Each row is a point. The points of each table are mixes of a few directions, plus a little noise. Count the directions of each table, and those that both share. Where both have some left over, give the other angles between the two spaces (their principal angles), to ten degrees, smallest first.

First (7 x 3):
[[ 10   9 -10]
 [ 32  31 -33]
 [ 10   9  -9]
 [-12 -13  13]
 [  8   7  -8]
 [-53 -51  55]
 [  9   9 -10]]
Second (7 x 3):
[[  2   0   5]
 [ 31  -9  60]
 [ 17  -4  34]
 [-25   8 -50]
 [ 10  -3  18]
 [-21   6 -39]
 [-15   5 -30]]
Directions: first 1, second 1, shared 0; angles 70

First (10 x 8):
[[ -8   6   3  27  13 -23  -2   4]
 [  2  -9  10  -2   1  -2  22   8]
 [ 37 -14   3 -34  -9  30   6 -14]
 [-60  30 -24  25  -4 -18 -43   7]
 [  8  21 -12  29  14 -15 -46 -20]
 [-14  -8  -3 -34 -21  24  15  10]
 [ -5  -1   1   0  -1  -1   4   3]
 [ 12 -10  13   9   9 -10  23   5]
 [ 25  -2   5   9  11  -5  -3 -10]
 [  4 -15   6 -28 -13  20  25   8]]
Second (10 x 8):
[[ -2 -15   7  10   2   9  38 -36]
 [-12  -9  -8  12   2 -13 -36 -35]
 [ 17  18   2  12   7  15  32  -2]
 [ -5  -9   1   5   1  -1   3 -19]
 [  0  18 -11  -7  -1 -14 -56  33]
 [ 15   8   4  25  10  20  51 -38]
 [ -1  -3   4 -16  -6   0   3  28]
 [-16 -18   1 -26 -12 -16 -31  30]
 [  5   5   1   2   2   4   9   1]
 [  1   4   1 -16  -5  -3 -11  37]]
Directions: first 3, second 3, shared 1; angles 60, 90

First (11 x 12):
[[  1   6  19  -5  22 -18  21  -1 -27  22   1  -7]
 [  0 -10 -20  14 -19   5 -10  -1   6   0  10  10]
 [-11   7 -10  35 -41   3  16 -21 -36  17   2  24]
 [ 18 -43 -46  -1   9   0 -46  27  56  -9  37  -4]
 [ -7   1 -19  17 -41  23 -14  -8  13 -20  -6  16]
 [ -2 -14 -37  18 -41  24 -30   0  33 -24   7  17]
 [  1 -14 -26  12 -21  11 -20   3  21 -10  11   9]
 [  8   9  36 -38  57 -19  13  12   0   5 -10 -29]
 [  3  13  33 -27  39 -13  16   4  -9   5 -13 -20]
 [ -8  21  19 -13  -5  15   4  -7   4 -22 -27  -3]
 [ -2  24  50 -13  42 -32  50  -9 -60  39 -12 -14]]
Second (10 x 12):
[[  3  -9   4   2  -1   3   0   8  -6  -1  -4   1]
 [-18  29 -15   6 -42  25 -11 -26  24 -29 -12  13]
 [ 15 -21  26 -15  35  -9   7  26 -15   8  -8 -15]
 [ -9   8 -15  14 -34  16  -7 -13   8 -13  -4  14]
 [  3   3  18 -18  22  -2   3   8   3  -5 -10 -13]
 [ 22 -43  20  -2  37 -17   9  36 -32  25   4 -10]
 [  9 -41   7  24 -39  36  -8  27 -21 -22 -29  18]
 [ -4  22 -23  -4  35 -49  11 -24   4  47  53 -10]
 [-20  24 -50  34 -56   5 -10 -40  14   3  27  28]
 [ -1  28  30 -42  42  -7   6  -1  20 -14 -16 -27]]
Directions: first 3, second 3, shared 2; angles 90
